Each row of a before or after table is a point. One or more steps were done to the points. Then noise was added and the rows were shuffled. The steps act on columns, c1 being the first. Write out the steps. A step turns or swaps two columns, mirrors them in a line or flattens them onto one, adds a multiple of one to another, or multiplies or shifts one. Angles are multiples of 10 degrees, from the lower column toward the higher: turns from -170 to 170, lines from 10 to 170 but not 90. Use the fewest steps. Two steps may share a column if one is a turn and the other turns, adds or multiplies; they go together, in the order done. Otherwise the lowest column goes first.
In the rows, 128 means zero.

Before (9 x 2):
[[ 83  70]
 [ 85 106]
 [154 133]
 [162 149]
 [140 113]
 [173  93]
 [148 158]
 [117 181]
 [158 131]]
After (9 x 2):
[[143 152]
 [118  81]
 [185 138]
 [142  57]
 [134 169]
 [144 153]
 [ 81 153]
 [119 161]
 [145 129]]
Steps: turn c1 and c2 by 50 degrees

Before (9 x 4):
[[133 128  67  84]
 [ 95 155 107 166]
 [159  95  89  75]
 [145 121  68 147]
 [ 95 142 148 128]
 [150  98 153 112]
 [ 82 123  86  91]
 [134 108 103 150]
 [ 76 189 113 142]]
After (9 x 4):
[[143 142 161 124]
 [136 122  65 107]
 [156 154 125  80]
 [138  96  76 177]
 [198 122 113 143]
 [173 188 144  97]
 [129 109 104 104]
 [104  95 140 149]
 [167 129  75 159]]
Steps: turn c1 and c3 by -30 degrees; turn c1 and c4 by 160 degrees

Before (10 x 6):
[[155 136 175 216 141 155]
 [175 104  86 122 144 144]
 [110 104  86 150  84 147]
 [124 121 114 188 109 157]
 [119  96  92  97 150 109]
 [150  91 151 144 185 172]
 [109 164 140 149 177 151]
 [112 101 146 125  83 133]
 [136 135 137 178 166 157]
 [135 109 132  78 123 164]]
After (10 x 6):
[[156 135 174 217  98 164]
 [143 109 126  80  68 147]
 [118  99  97  96 165 136]
 [114  99 143 126  89  90]
 [156  94 152 147  98 205]
 [110 166 136 150 117 190]
 [134 136 139 176 103 189]
 [176 100  87 122 118 160]
 [129 118 117 189  83 132]
 [106 104  80 150  77 106]]
Steps: multiply c6 by 1.6; turn c5 and c6 by 60 degrees

Before (13 x 8):
[[104 119 146 196 132 138 115 126]
 [136 119 129 165 103 141 137 116]
 [142 116 145 130 116 117 120 117]
 [131 114 144 125 115 116 125 115]
 [120 150 138 168 112  96 120 249]
 [114 131 132 139 107 137 140 160]
 [113 133 135 143 119 138 129 108]
 [110 153 146 131 110 116 177 106]
 [116 121 131 147 138 133 167 129]
 [128 111 128 220 140 107 127 110]
 [156 158 108 136 144  93 120 119]
 [129 113 139 128 146 131 125 136]
 [117 140 100 127 104  82 133 133]]
After (13 x 8):
[[152 194 143 121 129 137 116 125]
 [131 130 147 151 114 151 178 106]
 [151 144 132 130 123 133 133 106]
 [ 74 138 111 155 140 138 123 121]
 [ 94 125  96 142 115 176 139 129]
 [131 129 141 114 137 130 122 139]
 [104 168 133 150 120 162 120 246]
 [105 218 131 115 141 144 130 108]
 [149 144 131 131 112 129 139 159]
 [114 122 147 114 125 136 129 113]
 [107 130 139 115 117 125 120 114]
 [139 163 130 124 109 112 137 122]
 [133 152 129 119 137 130 162 129]]
Steps: multiply c6 by 1.3; turn c1 and c6 by -130 degrees; swap c2 and c4; multiply c5 by 0.7
